Each row of a before or after table is a point. One or more steps were done to the points. Then noise was added and the rows were shuffled. The steps act on columns, c1 being the first. What was done? A step turns or swaps two columns, mirrors them in a line or flattens them onto one, adds a multiple of one to another, or multiplies or shifts one. Angles are multiples of 10 degrees, from the lower column toward the higher: turns from -170 to 170, lines from 10 to 170 but not 90. Use the fewest steps. Two steps may share a column if one is a turn and the other turns, adds or multiplies; they go together, in the order done. Otherwise the lowest column goes first.
(in the rows, 128 means zero)

Before (12 x 2):
[[153 146]
 [138 133]
 [162 158]
 [105 114]
 [119 134]
 [123 103]
 [147 142]
 [109 133]
 [134 133]
 [160 144]
 [162 166]
 [109 121]]
After, 12 rows:
[[213 177]
 [212 191]
 [190 159]
 [106 137]
 [142 138]
 [209 154]
 [177 150]
 [ 80 115]
 [ 68 105]
 [153 136]
 [113  86]
 [ 81 134]]
Steps: multiply c1 by 2.5; multiply c2 by 1.6

Before (10 x 4):
[[160 126 123 116]
 [ 80 131  53 112]
 [103  89 113 138]
 [151 116 117 168]
 [108  84 144 110]
 [103 149 134 128]
 [ 72 106 166 138]
 [156 171 136 138]
 [157  81 138 191]
 [143 132 110 126]]
After:
[[122  64 144 195]
 [115 132 100 132]
 [183 104 186 118]
 [155  77 103 131]
 [ 95 123 119 127]
 [106 184 144 150]
 [152 153 140 118]
 [166 134   5  96]
 [141  74 152 104]
 [118 110 113 172]]
Steps: mirror c1 and c4 in the line at 80 degrees; multiply c2 by 1.3; multiply c3 by 1.6

Before, 12 rows:
[[138 111  91 163 112 128  98 119]
 [119 113 118 139 139 138  92  99]
 [142 136  98 161 190 170  87 148]
 [176  82 183 136 133 103 126 160]
 [ 85 155 153 175 118 135 114 104]
 [168 145  86 122 126 111 138  91]
 [158 157 174 133 163 143  99  87]
 [179 120 117 136 153 130 147 158]
 [113  80 165 116 169 176  88 127]
 [155  87 109  79 139 151  47 157]
 [192  29 165 196 204 141 147 112]
 [175  68 119 102 181  74 108  96]]
After (12 x 8):
[[175 125 156 101 175  74 108  93]
 [ 82 220 101 172 128 131 113 101]
 [139 168 156 164  99 127 100 120]
 [123 174 143 138 133 135  95  97]
 [153 147 149  76 132 150  46 152]
 [191  88 118 197 211 139 152 111]
 [166 205 164 122 113 111 137  93]
 [112 139 104 115 179 177  88 126]
 [141 198 178 165 173 167  89 147]
 [175 141  79 136 151 107 127 164]
 [160 216  95 134 175 144 100  87]
 [182 180 148 139 146 130 146 156]]
Steps: shift c2 by 60; mirror c3 and c5 in the line at 80 degrees

Before (12 x 11):
[[163 160 141 131 195 140 128 145 129 147  87]
 [ 83 111  89 185 116 112  63 128 142  85 112]
 [177 170  96 119 203 198 108 165 101 147 137]
 [204 113  95 147  67 103 111 175 129 139 119]
 [180 163  82 162 174 136 139 124  98 161 112]
 [180  70  83 107  84 118 141 147 102 138 111]
 [171  85  89 147  73 153 137 165 131 187 101]
 [ 92 129 135 180 102 120  86  91 145  92 162]
 [117 125  84 150 142 115  88 110 186 114 147]
 [109  82 126 196 154  94  62 116 148 115 156]
 [166 123  87 101  79  97 114 170  96 197 121]
 [151 160  96 139 183 148 164 188 114 144 139]]
After (12 x 11):
[[134 102 119 146 130 104 112 174 152 190 203]
 [148  87  66 150 117 117  88 109 125 111 113]
 [104  95 105 183  83 113  63 128 150 133  88]
 [143  88 149 138 154 148 163 188 115  78 147]
 [109 105 104 148 176 153 136 165 178 193 175]
 [154 133 114 180  88 120  83  91 120 146  84]
 [147  84 162 120 160 196 109 164 109  57 173]
 [ 94 129 140 132 158 142 127 147  96  65 171]
 [152 140  95 195 120  95  62 119 162  99 103]
 [120 105 128 106 129 116 141 148 204 172 183]
 [131  91 151 100 189  98 114 173 158 186 167]
 [121  72 161 163 170 136 139 124 120  90 181]]
Steps: mirror c1 and c11 in the line at 40 degrees; turn c2 and c3 by -110 degrees; turn c3 and c9 by 110 degrees; turn c5 and c10 by -80 degrees

Before:
[[ 88 127 166 104 211 108 179 179 147 157 127 143 127 102]
 [111 141 133 102 147  99 187 122 147 103 133 101 107  75]
 [135 135 206 142 181  97 168 137 175 153  70 126 123  58]
 [129  91 117 207 115 203  98 170 184 126 119  52 109  56]
 [ 81 167 137 117 136 125 151  98  87  90  97  99 128 142]
 [ 93 150 108 168 133 107  78 106 105 106 163 110 128 110]
 [112 144  64 115 121 117 107 102 123 124 118  78 156 134]
 [ 82 134  97 133  74  86 117 139 112  93 116  98 137 140]
 [113 109 191  87 177 105 193 129 122 187  97 162  82  75]
 [136 148  79 127 119  97  91 141  88  80 134  65 107 165]]
After (10 x 14):
[[135  89  81 125 119  95 146 139  87  90 135  65  71 163]
 [111 191 197  85 175 103 109 130 124 195  96 157  94  76]
 [113 108  63 117 120 114 144 104 126 115 117  82 168 136]
 [130  95 117 209 112 206  91 167 184 133 119  50  95  58]
 [ 82 114  99 134  74  84 135 137 112  95 117 100 121 138]
 [135 168 208 144 183  96 136 139 176 155  70 127 131  58]
 [110 184 134 102 146 104 143 121 145 115 135  98  81  75]
 [ 92  77 109 167 133 104 153 106 108 106 164 108 116 113]
 [ 87 179 167 103 212 110 126 176 150 154 124 144 142 101]
 [ 81 150 140 119 137 126 169 100  88  94  95  97 109 140]]
Steps: swap c2 and c7; turn c10 and c13 by 20 degrees; multiply c13 by 1.6

Before (12 x 24):
[[ 88 112 128 109 149  85 146 133 121 123 128 155 159 131 120 164 110 116
  157 131  96 137 129 150]
 [108 129  85 119 130 161 157 180 118 150 142 144 117 133 121 122 175 111
  157  81 149 148 174 159]
 [ 85 113 133 158 114  90 134 103 126 132 142 150 132 141 128 135 141 102
  124 123 127  96 159 136]
 [106 134 139 129 128 141 130 133 128 144 116 159 156 120 164  98 127 107
  123  71 108 109 109 110]
 [169 150 111 125 132 108  98 118 121 142 119 142 115  97 132 112 125 131
  100  85  75 121 118 138]
 [128 118 157 147 104 145 124 153  98 115 128 132 117 118 124 122  95 130
  121 110 110 128 112 127]
 [144 147 122 158 152 120 124 103 121 136  93 104 142  93 122 154 146 173
  138 125 105 132 150 150]
 [114 121 151 107 103  99 108 142 131 134 153 144 118 137 132 101 119 109
  164 108 104 107 147 131]
 [113 133 125  96 132 120  98 146 175 111 118 139 136 153 131 139 120 130
  120 102 140 116 138 135]
 [147 134 168 136 134 140  80 137 144 129 123 120 140 131 105 157 135 106
  112 151 143 103 119 126]
 [109 134 135 105 145 132 105 129 110 148 135 152 116 122 138 136 146 135
  106  95 104 131 127 140]
 [ 96  91 117 112 140 135 131 122  99 122 126 143 150 141 120 116 145 122
  140 120 147 130 158 126]]
After (12 x 24):
[[106 132 139 134 129 141 130 134 128 143 236 160 156 121 163 127 128 106
  122  90 108 109 110 109]
 [115 120 151 113 102  99 108 143 131 133 203 143 117 139 133 131 139 110
  164 140 103 106 146 131]
 [144 147 122 152 152 120 125 103 122 136  92 104 141  93 123 124 110 174
  139  95 105 132 150 150]
 [109 134 135 105 145 133 105 130 110 147 207 152 117 122 137 131 110 134
  106 119 104 131 128 141]
 [ 88 112 128 104 149  86 145 132 121 123 122 156 159 131 120 133 146 116
  156 130  95 138 128 149]
 [129 118 156 148 104 146 125 153  98 114 166 132 118 119 123 126 160 130
  121 119 110 127 111 128]
 [107 129  85 121 130 161 157 181 117 151 248 144 117 133 120 130  81 110
  157 117 149 148 174 160]
 [148 134 168 131 134 140  80 137 144 129  71 119 140 131 105 129 121 106
  111 135 143 103 119 125]
 [169 150 111 128 132 108  98 117 121 142 210 141 115  97 133 128 130 131
  100  98  74 121 118 138]
 [ 85 112 132 156 115  90 134 102 125 132 156 150 131 141 129 123 115 102
  124 138 128  97 159 136]
 [ 96  90 117 114 140 136 130 122  98 124 144 144 150 141 119 131 112 122
  141 122 147 130 158 126]
 [113 133 125  95 133 121  97 147 175 111 171 140 136 152 131 135 136 131
  119 106 139 117 138 134]]
Steps: flatten c4 and c16 onto the line at 170 degrees; turn c11 and c20 by 60 degrees; multiply c11 by 2.5; multiply c17 by -1

Before:
[[121  38 150 188 102 165 147 136 169 126 179 125 151 158 154 121 113  76
  113 118 125 110 138  72 140  80 119 133 116 155 152 151  80 109 141 118
  117 121  99 124  71 185 101 131  96 150 152 128]
 [129 141  72 116 116 153 105  99 111 120 137 181  87 114 162 142  44 150
  112 131 162 180 120 112 175 127 119 134  25 179 117  96 137 140 123 152
   67 214 176  84 122  48 153 112 120 189  67 156]
 [ 93 125  77 133 103 106 194 153 146  95  35 159  60 128 145 144 125 124
  145 128  40 122 121 169 178 100 157  70 196 133 100 141  70 146 102 129
   15 175 150 158 119  85 148 114 172  95 126 201]
 [171 156 134 167 121 120 184 121  99 145 153 131 151 138 141 147 150 163
  129  95  98 115 120 129 142 101 117 102 162 146 145 161  64  50  95 133
  122 111 144 108 118 101 129 115 121 147 130 115]
 [148  83 198 120  99 176 142 133 120 137  95 160 100 110 191 184 127 114
  132 168 143 139  98  87 134 168 102 133 113 110 172 128 123 139  64 163
  174 102 229 118 180 137 112 114 142 132 188 106]
 [155  99 144 100 135  95 155 122 108 157 164 168  50 130 184 120 166 128
   97 178 140 108  79 111 159  81 123  82 103 107 111 149 145 145 134  99
  114 130 168 141 167 162 157 147  76 108 159 160]
 [132 142 145 168 129  99 127 178 205 130  80 141  85 137 172 124 102 128
  100 134 107 187  97 100 127 188 144 147 170 160 130 124  85 144 103 118
  195 118  94 143 132 145  35 130 145 136 105 113]
 [169 104 164 152 151 116 133 146 152  93 151 143  76 142 118 154 134 185
   89 145 127 145  79 136  97 165 185 171 160 123 145 175  90 188 130 140
  144 112 148 185 120 206 120 144 132 124 110 130]
 [186 100 108 106  47 123 198 172 153 184 116  96  63 101 115 161  38 130
   94 158 140 141 175 105 114 128  77 145 119 155 146 116 101  98 134 149
  116 135 159 135 166 157 179  55 137 118 115 171]
 [141 154 143 164 142  90 184 151  92 116  96 100  94 127 166 195 109  94
   85 112  92 154 172  49 160 134 104 148  98  80 175 138 154  97 148 169
  200  97 177 118 168 190 118 158 134 149 179 108]
 [151 152 106 117 147 125 159 170 174  97 138 148  52  95 116 102 157 112
  151 133 113 175 130 144 149  63  89  70 117 110 131 154 173 130 124 173
  130 150 125 101 108 154 152  91 164 202 133  81]
 [157 153 120 117 175  49  80  88 149 171 149 176  81 144  95 175 176 113
  135 183 159 128 107 115 127 137 146 111  56 176 145 124 129 122 116 152
  102 147 159 107 224 182 181 153  93  53 128  96]
 [161 123  79 122 168 141  94 178 127 164 130 120 135 101 100 189  96 112
  102 141 135 125 132 156  64  86 150  37 115 142  80 114 133 134  13 188
  135 118 123 164 134 105 128 210  98 115 106 197]]
After:
[[120  37 152 191 104 165 149 136 167 129 181 125 149 159 153 114 110  78
  115 118 128 107 137  71 139  79 122 133 120 152 153 149  78 105 139 111
  119 138  96 142  68 182 103 131 101 141 106 130]
 [172 107 161 155 150 111 134 150 151  89 147 143  77 142 116 154 137 180
   91 141 126 145  79 133 100 165 187 171 160 126 146 181  90 188 129 134
  141 162 153  83 117 207 124 144 133 114 149 127]
 [140 152 145 162 137  89 184 145  92 117  96 102  91 130 169 196 109  92
   83 117  95 152 173  50 157 134 108 151  97  81 175 134 152  98 148  62
  201 156 178 158 168 196 121 157 133 124 135 111]
 [147 154 106 118 145 130 157 174 175  97 135 150  54  93 114  99 155 111
  153 132 116 174 132 147 150  64  88  73 118 108 131 156 174 134 123  97
  125 140 127 170 106 150 152  90 166 196 169  80]
 [173 155 132 169 121 120 187 122 102 146 149 126 148 143 138 145 147 162
  133  92  98 115 117 131 142 102 118 106 162 149 146 158  62  50  96 128
  124 140 148 154 120 103 128 116 121 132 130 119]
 [151  86 195 121  97 179 140 134 119 140  98 162  93 116 191 184 126 111
  132 168 145 141 104  87 134 171 101 137 115 111 174 129 122 139  60  62
  173 143 230 151 180 141 116 114 141 115 127 106]
 [156 150 120 119 178  55  81  84 145 169 152 177  80 146  90 176 172 109
  133 189 165 125 107 114 128 137 142 113  59 174 142 127 126 120 117 119
  101  61 162 114 224 183 180 150  97  80 151  96]
 [ 91 124  76 133 106 109 194 152 146  97  38 157  57 127 147 145 127 124
  142 131  41 120 117 167 176 103 156  72 198 131  99 141  68 146 102 131
   16  93 149  72 125  84 149 112 175 133 131 200]
 [160 101 144  98 135  94 158 120 109 157 164 166  47 131 175 117 167 131
   95 181 139 104  79 115 160  75 123  83 101 104 109 151 143 146 136 121
  115 124 165 110 165 162 158 145  75 115  88 162]
 [163 124  80 124 163 139  98 181 124 166 127 120 137 103 101 189  99 114
  105 140 132 125 134 154  66  87 148  38 111 142  80 120 131 135  15 114
  131 143 124  99 138 103 125 208 106 113 187 200]
 [130 140  74 114 116 155 102 100 115 115 137 178  83 109 163 141  41 149
  110 133 164 176 118 105 177 131 119 133  30 182 116  96 133 140 128 172
   64  80 174 153 123  49 150 110 115 230 178 163]
 [186 100 112 109  49 122 197 170 155 183 119  97  63 101 115 165  37 132
   98 154 138 141 178 102 115 130  77 146 117 154 146 119 101 101 137 135
  113 120 154 114 167 162 179  54 136 126 148 172]
 [131 144 147 168 127  97 128 182 208 127  86 144  83 140 171 120 102 126
   98 130 108 189  96 103 128 192 145 148 169 162 131 129  82 144 102 154
  196 150  91 122 131 150  32 132 144 125 129 110]]
Steps: turn c36 and c47 by 120 degrees; turn c38 and c46 by 40 degrees; turn c38 and c40 by -150 degrees

Before:
[[ 75  38 186  74  96 139  89 107 113 144 106 113 161 151 203 130 179 124
  158 118 134 130 130  78 146 151 117 138  96 124 112  70 145 150 152  70
  179  87 118 120  84 138  66 101 144 140 101  71 152  80  72 138 182 129
  158  80 107 157 107 128  76 198 112 173]
 [ 87  45 180  82  94 154 172 114  96 113 127 100 121 151 146 120  94  82
  123 157 103  81 129 109 157 162 143 165  95 107 161  87 120  98 165  78
  130  67 150  66 147  98 106 106 126 152 138 109 155  58 100 153 155 167
  181 134 125 171 113 110 149 181  85 141]
 [ 96 133 133 128 142  96 119 111 137 104 121 117 114 101 160 175 174 123
  161  59 103 143  54 127 112  58  70 113 125 157 123 148 165 214 100  99
  130 149  72 171 168 167  81 131 136  92  42  95 168 191 167 119  77  67
  111  77 174 100 195 193 201  95 210 131]
 [113 159 128 152 102  75 127 132 176  97 113  99 115 149 157 193 148 148
  108 113 112 154  93 106 120  71  77 113 125 138 150 136 155 188 111 130
  100 139  98 178 149 167 103 129 122  56 123 121 148 165 180 117  93  84
  101  61 144 108 142 180 170 129 140 156]
 [139  51  83 149 193 157 170 123 163 134 130 161 114 130  97 150 100 132
  118 151  78  90 107 174 136  94 123 166 193 200  93 122  84 130  99 130
  156 168 122 201 134 157 116 171 124  68 141 185  96 134 177 159 134 142
  138  68  75  70 137  90 101 152  99 115]
 [120 160 105  84 120  56 124 131 150 149 100 102 113 148 145 208 190 180
  119  74 119 155  56 120 114  75  67 117  88 140 144 157 165 176 128  80
  115 137  71 163 141 186 103 117 173  97  72 104 164 154 138 147  63  89
  106  49 122  73 189 144 157 103 201  99]
 [165  69 119 152 168 171 194 179 158 152  85 168  78  99 120 118 113 150
   94 159  94 119 117 158 107 126 130 162 149 157 125 140 101 122 134 140
  159 162 127 196 165 151 115 179  90  60 134 129 113 183 180 179 156 180
  113  56 107  84 165 148 113 121  95 146]
 [154  73 129 180 181 171 122 146 160 159 111 126 100 141 105  95 128 123
   87 173  94 120 126 181 134 112 123 170 182 178  99 146  99 135 163 161
  140 151 119 189 148 134 159 171 105  63 118 176 113 132 186 183 174 164
  201  50  62  49 150 122 137 139  91  92]
 [139  82 138 168 107 149 146 160 179 132 108 142  80 130 122 142 116 139
  105 122 101  99 112 170 116 109 101 163 146 169  76 141 136 100 114 111
  133 163 155 189 150 126 136 156  57  85 133 168  87 156 163 155 151 146
  125  98  88  80 148 147 129 120 122  71]
 [160 133 104 169 150 117 112 143 172 136  77 119  48 105 147 169 135 122
  115 128 114 130 106 126 107  73  76 117 142 134 136 137 147 170 128  86
  104 133 116 179 219 164 113 101 143 105 100 131 129 148 126  97  88 108
   85 109 128  76 160 164 177 113 141 126]
 [ 95  63 175  94  88 158 108  48 110 139 168 122 169 166 168 131 161 122
  150 140 111 161  90 107 129 119 151 113  88 135 178 104 134  99 185  65
  180 116 112 121 114 119  78 104 154 142 130  92 130 131  81 143 168 139
  160 119 130 148 114 136 101 191 126 157]
 [ 83  62 195 100 137 155 144  99  90 180 143 143  99 126 174 117 101 110
  108 154  71 116 151 125 177 149 122 176 121 144 159  56  88 120 201 100
   91 109 139 100 138  97 113 119  86 164 145 126 141 116 138 171 144 128
  119 145  80 153  71  77 163 183 120 120]]
After (12 x 64):
[[ 96 132 133 128 142  96 120 112 137 109 121 116 114 101 160 177 173 123
  159  59 103 144  55 127 149  66  72 114 124 157 122 148 168 113 100  99
  130 163  71 168 168 166  79 131 137  92  45  95 168 191 166 113  76  68
  111  76 174  99 195 191 200  95 210  44]
 [ 82  60 194 102 138 157 145  99  89 170 143 143  98 125 174 117 101 112
  108 154  71 117 149 125 139 152 122 174 123 145 159  57  88 101 203  98
   90 113 140  73 137  98 112 119  87 163 147 126 143 116 138 197 145 128
  119 145  80 154  70  76 164 182 120 147]
 [120 161 106  84 119  57 122 132 148 131 102 102 113 147 146 208 191 181
  120  73 120 155  56 119 147  85  68 116  86 138 144 157 165  79 127  81
  114 152  73 161 141 184 102 116 173  95  70 104 162 153 138 158  63  90
  104  50 120  73 190 144 156 106 201  94]
 [ 88  45 180  81  95 155 172 114  99 120 128  99 120 152 147 118  94  83
  123 156 103  80 128 109 100 181 144 165  93 108 161  85 118 155 166  78
  131  98 149  65 147  99 108 106 127 150 139 111 156  59 100 169 153 168
  182 134 124 171 115 108 148 182  86 149]
 [165  69 121 153 168 171 193 178 157 157  84 167  78 100 119 120 114 150
   92 160  94 118 117 158 167 111 131 163 147 156 124 141 101 134 132 141
  160 137 127 187 168 150 114 180  90  62 134 131 113 181 180 210 156 178
  113  54 107  83 165 148 112 122  95 134]
 [111 157 129 150 102  76 125 132 176 115 112 100 114 149 157 192 151 147
  107 111 111 154  94 106 162  81  76 111 126 140 151 135 155 147 112 130
  100 156  98 166 148 168 101 129 122  57 122 121 149 166 179 109  93  83
  100  62 144 108 140 183 169 129 139  58]
 [139  81 137 169 107 149 147 160 179 103 109 143  80 129 123 141 116 138
  104 122  99  99 112 168 167  99 102 162 145 169  77 141 138  88 115 111
  132 145 153 174 150 126 134 156  59  84 135 168  86 157 164 172 152 146
  126  95  87  80 148 146 129 121 121 173]
 [161 134 104 168 152 116 111 144 172 134  77 119  49 105 148 168 135 123
  115 129 114 129 105 127 154  83  77 118 144 134 137 136 148 108 130  85
  105 155 116 177 219 163 114  99 142 104  99 133 130 148 127  80  88 106
   84 109 128  77 162 164 176 113 144  91]
 [138  49  82 147 193 158 171 124 162 126 130 161 115 131  99 150 100 134
  118 152  78  91 108 174 187  86 123 165 193 200  95 122  82 115  99 130
  155 154 121 169 134 158 116 170 125  67 142 185  95 134 179 178 135 142
  139  69  74  69 138  90  99 152 100 131]
 [154  73 130 180 179 169 125 147 162 136 113 126 100 141 105  96 127 122
   88 173  94 120 126 181 179 106 123 170 182 176  98 146  99  82 165 162
  140 141 117 164 148 133 159 170 105  63 118 175 113 131 185 216 175 165
  202  51  63  47 149 122 136 139  90 139]
 [ 95  64 176  93  87 159 108  49 111 153 169 121 168 167 166 132 163 120
  149 140 111 162  93 106 123 126 151 111  89 132 178 103 134 156 184  65
  180 129 111 125 115 119  77 103 155 144 131  92 129 133  81 151 169 139
  159 118 131 148 113 137 101 192 126 149]
 [ 75  40 185  74  96 140  88 105 113 166 106 114 160 151 203 131 181 125
  156 117 135 130 130  77 134 164 116 137  96 122 111  71 144 152 153  70
  178 106 120 108  84 138  66 102 143 141 103  70 152  81  72 143 182 129
  158  80 107 157 107 127  75 198 112  99]]
Steps: turn c10 and c64 by -30 degrees; turn c34 and c64 by -110 degrees; turn c25 and c40 by -50 degrees; flatten c26 and c38 onto the line at 150 degrees; multiply c52 by 1.6
